Rows are points. The points of each table are mixes of a few directions, plus a little noise. How many directions does each table use, and how many do they share? Where both have some left over, give the other angles between the two spaces (their principal angles), to ten degrees, smallest first.

First:
[[ 56  11 -45]
 [-66 -11  51]
 [-10  14   3]
 [ 46 -20 -27]
 [-26   6  15]]
Second (7 x 3):
[[ -9 -15  12]
 [ 51  82 -64]
 [-13 -22  17]
 [ 20  31 -25]
 [  2   4  -3]
 [-26 -43  34]
 [-24 -39  30]]
Directions: first 2, second 1, shared 1

First:
[[-33  24 -28  42]
 [ 38   1  29  64]
 [ 25 -15  21 -18]
 [-29  -4 -21 -61]
 [-37   0 -28 -59]
 [-29   5 -22 -27]
 [ 72 -23  57  25]
 [ -7  12  -8  33]]
Second, 6 rows:
[[-46   6 -35  14]
 [ 39 -43  37  21]
 [-40  30 -34 -52]
 [ 24 -24  22  22]
 [-10  26 -12 -62]
 [ 32   4  23  57]]
Directions: first 2, second 3, shared 2

First, 6 rows:
[[ 13  -5  21 -15   2  -5]
 [-45  38 -66  26  42  56]
 [ 37  -5  -9 -29 -26 -59]
 [-51   4 -12  49  18  56]
 [ 31 -30  33 -12 -47 -57]
 [ 16  -7  36 -21  13   5]]
Second, 8 rows:
[[  8 -17   5 -12 -18  14]
 [ 10 -28  24 -34 -31  30]
 [-16  40  -1  11  36 -16]
 [  8 -18   7 -10 -18  13]
 [ 34 -51 -73  53 -24 -30]
 [-53 106  32   3  87 -22]
 [ 11 -30  28 -36 -36  34]
 [  3   2 -23  24   9 -18]]
Directions: first 3, second 2, shared 0; angles 40, 60

First:
[[-20   5   2   9   5  13 -16   4]
 [ 49  37 -12 -10 -20 -30  56  17]
 [-21  14  -5 -23 -23   3  -5 -14]
 [-43 -19  -4 -23 -30  20  -5 -29]
 [-81 -38   7 -17  -4  39 -68 -42]
 [ 52  -5   4  63  31  -3  55  53]
 [-48  -8  11   6  27  22 -74 -10]
 [ 59 -51  13  30  50 -22   9  14]
 [ 52  69 -17 -35 -34 -41  47  10]]
Second (8 x 8):
[[  7   6   2  15  12   1  -1  13]
 [ 17  23  17  38  78  -8 -81  31]
 [-40 -55   0  17 -28  38  40 -11]
 [ 10   5   3  36  14   8  19  29]
 [-29 -36 -10 -25 -58  18  54 -30]
 [-34 -42  -9 -24 -56  21  49 -33]
 [ 59  79   0 -14  42 -52 -50  23]
 [ 10  22  -4 -43  -5 -25 -30 -22]]
Directions: first 4, second 3, shared 3

First, 8 rows:
[[-56 -33  20 -24  73  35   4  19  59]
 [-23 -14   8 -10  30  14   2   8  25]
 [ -9  -6   4  -4  13   7   0   3  10]
 [ 69  41 -25  29 -90 -44  -5 -22 -74]
 [ 43  25 -15  18 -56 -27  -3 -14 -46]
 [-24 -14   8 -10  30  14   1   7  24]
 [ 51  30 -18  22 -67 -32  -4 -16 -55]
 [-51 -30  18 -22  66  33   3  17  54]]
Second, 9 rows:
[[-14  64   4 -17 -14  -4 -66  51 -31]
 [-23  51  -4 -29 -38  -6 -55  -9   2]
 [ 25 -50  -2  10  18 -10  46 -12  -8]
 [ 12   4  -7 116 -17  58  73 -39  67]
 [ 22  16  -3  33 -11   1   6  18 -23]
 [-40 -10  12 -53  38   2 -29  17  16]
 [  4 -34   7 -26  37 -15   5  26 -22]
 [ 22  24 -18  -4 -70 -26 -11 -52 -16]
 [-11 -64  10 -27  56  -1  31   0  15]]
Directions: first 1, second 4, shared 1

First:
[[-13 -45 -22  35   8  20   0  41 -16   8  41]
 [ 12  -2 -30  15 -17  28 -20   3  12   2  37]
 [ 63  -1  -7  -4  -6  20   1  15   5 -11 -34]
 [ 28  -2   4 -21  -1 -42   8   8  16 -24  21]
 [ 42   3  10   5 -28  21 -17  44 -19 -10  -7]
 [-27  21 -96 -35 -29   9 -54 -77  30  26  37]
 [ -8  -6  13 -35  18 -26  16  -5 -30   7 -81]
 [ 48 -22  11  13  17 -16  29  29  21 -28  22]
 [-78  28  87  39  32   6  37 -25  -3  10 -11]
 [-68  26  31 -14   4 -17   1 -34 -16  17 -24]]
Second:
[[ -18    0  -28   48   45  121   19  -62   -4   56 -118]
 [  -7   24   49    1  -31  -17  -16   34  -19  -14   29]
 [  -5    5    4  -34   -9  -33   -7    1  -16   -4  -20]
 [  36    2   21    2   11  -12   22    3   20  -19   -4]
 [ -10   -2   22   15   38  -26   42  -29   40  -12   23]
 [  10  -32  -18    6    0    3   -4   37  -20    2    8]
 [  22   19  -19  -13  -25   -2  -20  -12   21   -8   26]
 [ -28  -18  -29  -23  -31  -36  -34   27  -25    0   56]]
Directions: first 6, second 6, shared 6

First, 8 rows:
[[ -4  13 -24 -42 -11 -20 -11 -25  18  -8  31 -45]
 [ -6  18  -2 -33   3 -35   0 -25   1 -45   5  -8]
 [-10  20   7 -28  24 -44 -46  36  16  37  65 -44]
 [  4 -41 -19  77  11  65  29 -13   6  -6 -46  44]
 [-28  12  -8 -32  52 -10 -58 -21  24   3  57 -35]
 [-19 -17  17  60  74  15 -24  18   6  -4   0  43]
 [ 30   1  33 -22 -79  33  43  11 -53  28 -59  28]
 [ 35  -8  -5  20 -73  -2  68  18 -19  -6 -54  17]]
Second, 8 rows:
[[-17 -14 -26 -45 -18  -2 -16   8  -8 -35  15  15]
 [ 23 -38  15  63  13 -25 -33  21  46  21  -1  15]
 [ -3 -94  17  42 -35  -4 -36   1  44  19 -10  19]
 [-10   6  45  44  -5 -15  -6 -17  40  26 -22 -13]
 [ -3  62 -60 -91  25 -11   2  22 -49 -62  23  -3]
 [ 20  32  19  38   5  37  53 -19 -19  31  21  16]
 [  7  39 -58 -94  32  11  15  12 -85 -28 -21 -45]
 [-15   7  47  41 -23  10  16 -27  27  26  -7   1]]
Directions: first 5, second 5, shared 0; angles 30, 30, 80, 80, 90

First, 9 rows:
[[ 12   0  35 -28  27  35  -1 -52  79 -20  17  77  69  -5]
 [-11  47  43 -30 -23  75   9   1  20   6  32 -50  13 -11]
 [ 13   8 -22 -29   4  21  12 -30  -7 -13   3 -11  20   0]
 [  8  35 -22 -48 -19  62  24 -26 -27 -10  17 -74  14  -4]
 [  2 -27 -55  32  -3 -67  -2  29 -68   7 -31 -23 -51  10]
 [ 16   5   3 -30  28   9   6 -41  37 -14   3  54  41   0]
 [ 12 -50 -60  30  11 -66  -5  -1 -42 -10 -32  17 -19  11]
 [-32 -23  36  61 -41   3 -23  57  -3  17   7 -41 -36  -6]
 [-19   5  43  42  16 -72 -21  64  12  38 -16  51 -51   3]]
Second, 8 rows:
[[ -40  -11  -24  -33   -9   -9   -9  -28   11   57  -22  -26   92    3]
 [  53   16   13   18   47  -16   33   17   25  -43   60   43  -43   14]
 [  12  -44   27   80   20  -43   -8   11  -20  -20   18   12  -62   11]
 [ -25   13   38  -32   -3   31  -38  -58  -42   21  -13  -23   47  -29]
 [ -12   23   -2  -29  -15   20   20  -15   14   21  -44  -39    2   22]
 [ -41   14  -50  -31  -34   19   -7   38   -9   21   -3   36  -38  -32]
 [  93   19   14   -6    8   28   -5   33   14 -102   48   29   32  -21]
 [ -41  -31  -16   32  -14  -32   11    3    5   45  -43  -31  -30   33]]
Directions: first 4, second 6, shared 1; angles 50, 50, 80

First, 10 rows:
[[  19   -8   -9  -70   57  -18  -37    7   15   16   58   10   25   44
    37   68  -35  -39]
 [  36  -40   51  -15   17  -12    6   -6   -4   18  -12   -4  -14   -2
     9   18    8   24]
 [  53   14   25   46  -20  -21   15  -16  -10   27    1  -29   24   18
    -4   -6   11  -15]
 [ -34   12   22  -37  -36  -28   16   83   47  -28  -78   -4 -106  -11
     1  -33   73  108]
 [ -15    7   -9   17  -51   75   18  -38  -29  -12   -7   23   19  -21
   -30  -35   11    3]
 [  31    3  -46  -54   53  -35  -89   -7   66   16   65   12   12   43
    90   52  -48  -40]
 [ -18  -20   -8   38    8    5   -1  -23  -10   -8  -11    2    0  -36
    -7  -21  -18   -5]
 [  -3   13    0   27    4    3   29   -6  -39    5   15  -13   41    6
   -37    6  -11  -40]
 [ -87    7  -32   51  -27   34   36    6  -30  -44  -44   10  -18  -61
   -58  -60    5   15]
 [  18   14    5   -4   -6   -2    5    1   -5   10   13   -7   17   21
    -2   11    3  -13]]
Second, 8 rows:
[[ 30  66  16 -31   0 -53  19 -85 -19 -51 -20 -28  10 -21 -45  12 -41  18]
 [-20 -78 -62   3  12 -82  -1 -52 -46   7  -8   4 -35  36 -35   6  64  -2]
 [  9  63  -9  -2  22  15 -58 -12 -16  -1  41  16 -36  17  15  41 -12  15]
 [ 23  20 -24 -12  -3 -57  33 -18   6 -29   0  -4  -6 -33  16   9  -5  40]
 [ 30  25  91  -4 -21  65 -19 -16  34 -26 -33  14  67  61  -5 -73 -42 -28]
 [ -2 -35  13  32 -10  45 -19  61  33  21   2  32   3  35  49 -42  24   1]
 [-32 -36 -18 -19  -4  45  30  59  16  34  16 -10  29 -48  12  21  -8 -37]
 [-35 -24  -7  30   3  15  17  62  -7  42   0 -26 -26 -46  -8  21  22 -11]]
Directions: first 6, second 6, shared 1; angles 40, 60, 80, 80, 90

First (11 x 20):
[[  2  -1 -25  -7  58 -25  56 -21  17 -51  46  38  26 -20  27  32  26 -24
  -18 -38]
 [ 31 -12   5  35  86   2  35  12  53 -93  49  48  14  -1  34 -18  -4  -2
  -27 -13]
 [ 43 -15  56  66  21  50 -52  57  49 -45 -11   2 -26  35   1 -87 -55  40
   -9  53]
 [  0   0  15   6 -29  15 -30  13  -7  25 -24 -20 -14  11 -14 -19 -15  13
    9  21]
 [-32  11 -34 -46 -29 -30  24 -36 -40  46  -3 -11  13 -21  -8  56  34 -24
   10 -29]
 [ 12  -4  20  20  -4  19 -24  20  12  -4 -11  -6 -12  13  -4 -31 -20  16
    1  22]
 [ 15  -6  27  26  -8  26 -34  27  14  -3 -16  -9 -16  18  -7 -41 -27  21
    1  30]
 [-11   5  17  -6 -71  19 -52  12 -29  68 -50 -44 -23  16 -31 -19 -18  19
   22  33]
 [-25   9   5 -25 -92   9 -50  -1 -49  95 -58 -54 -22   9 -38   1  -7  11
   29  26]
 [-25   9 -41 -41   9 -38  51 -41 -22   7  23  13  24 -28   9  63  42 -32
   -2 -45]
 [-11   4 -45 -28  58 -45  78 -41   4 -42  55  42  37 -33  30  64  46 -39
  -17 -59]]
Second (10 x 20):
[[  33  -14    2   26   39   36    9   21   18  -23  -41  -20   33   13
    11   -7   11  -48   10  -15]
 [  -8  -10  -30   -5   13  -31   20  -34    0  -63   23   18   66  -31
    28   -3   19  -36   30  -11]
 [  19   -7  -49  -14   75    6   80  -16    3  -19  -28  -13   67  -11
    26   72   68 -109    8  -80]
 [ -37   11  -26  -47  -82  -12  -17  -30  -61   89  -51  -51   11  -11
   -25   38   25  -27   37   -3]
 [ -14    8   28    6  -42  -12  -44    7    1   11   32   17  -46    2
   -14  -39  -40   73  -11   48]
 [   5    5   37   16  -13    9  -30   25   11   15   20   11  -59   21
   -16  -31  -36   63  -27   32]
 [  44   -7   27   44   52   52   -1   48   35  -15  -24   -8  -16   31
     2  -21  -13   -8  -21   -1]
 [ -17   11   34    0  -56   -9  -49   12   -7   40   24   10  -69   12
   -28  -29  -42   84  -17   47]
 [  -4   13  -18  -22   39  -17   57  -15   -4   18   26   19  -15   -8
     2   66   29  -12  -35  -50]
 [ -14  -10    1    4  -28  -25  -27  -21    3  -48   26   20   30  -18
    11  -48  -18   19   27   34]]
Directions: first 2, second 4, shared 2

First, 9 rows:
[[   6   14   -6  -28   13    7   -4   16    4    5   32    7    1   19
   -11   -3   -9  -27  -46  -13   49    3   26  -25]
 [  -9  -19    4   -4   85   13   19   12   15   -4   -4    4  -35   70
   -21   -3  -36  -56   -2  -45   43    2   23  -11]
 [  -8  -13   23   56  -79  -14  -14  -39  -18   -8  -61  -21   10  -52
    10   -3   46   73   73   44 -101  -15  -63   50]
 [   7   18  -21    0  -49  -25    8    0    9   17   26   11   31  -88
    69   30   -6   47   23   44  -55   29   -8  -11]
 [   3  -13  -13  -12   41    2   14    2  -10  -11   -1    4    4   12
     1    6   -7  -15    0  -24    6   -5   10   16]
 [   5    2    4  -23   24   17  -11    7  -12  -11    7   -4   -6   52
   -49  -22   10  -37  -50  -30   60  -22   20    0]
 [  10   -6  -28  -41   70    7   18   15  -15  -16   26   12   12   25
    -3    7  -16  -40  -34  -45   48   -5   36    7]
 [   9    7   -5  -29   15   14  -10    9  -14   -8   18    1    4   31
   -33  -15    9  -27  -51  -22   54  -16   21   -3]
 [ -22   12   43   83 -120  -23  -20  -23   39   37  -41  -15  -20  -68
    36    4   10   80   84   90 -109   26  -68  -22]]
Second:
[[ 38  55  72 -20  19 -79 -45   0 -14  39  22  21 -85  73  52 -62 -14 -10
  -35  -7   6   4  28 -80]
 [-90 -43 -29  -1 -59   9   3   5  32 -30  -1   6  61 -27 -49  36  51 -24
   17  33  52 -20  21  73]
 [ 50  30  14  21  26 -14  -1  -3 -30  14  42   3  -7  -3  37   0   1  43
  -27  -2  -7  40 -13 -56]
 [ 37  43  57   4 -10 -75 -37   0 -19  29  39  35 -50  41  56 -45  14  21
  -29   0   6  27  33 -71]
 [ 44 -21 -32   9   7  51  29  -4  -3  -6 -51  -8   2 -29  -1  -3 -40  17
   40 -36 -72  -1 -21  24]
 [-77 -43 -44   1 -27  39  19   4  26 -33  -5 -15  69 -38 -57  52  33 -22
   15  28  41 -20  -6  73]
 [-62 -62 -61  15 -55  54  30   2  26 -40 -24  -2  82 -63 -53  50  34  -1
   42  15   8 -12  -1  93]
 [ 10   4 -14   2  38  29  16  -2  -9  -2   6 -25  10 -11  -9  21 -16   3
  -10  -1  -2   3 -30  -6]
 [-22 -21  -6  -6 -36   0  -2   2  18  -8 -30  13   3  -2 -12 -10   5 -15
   26  -4  -8 -18  20  35]
 [ 42  37  39  -7  28 -36 -19  -2 -17  25  14   6 -51  37  36 -34 -19   5
  -23 -11 -10  10   4 -58]
 [ 29  22   5 -18  70  21   7  -2 -10  12 -11 -34 -33  22  -1  -3 -49 -18
  -16 -15 -15 -13 -35 -28]]
Directions: first 4, second 4, shared 0; angles 40, 50, 70, 70
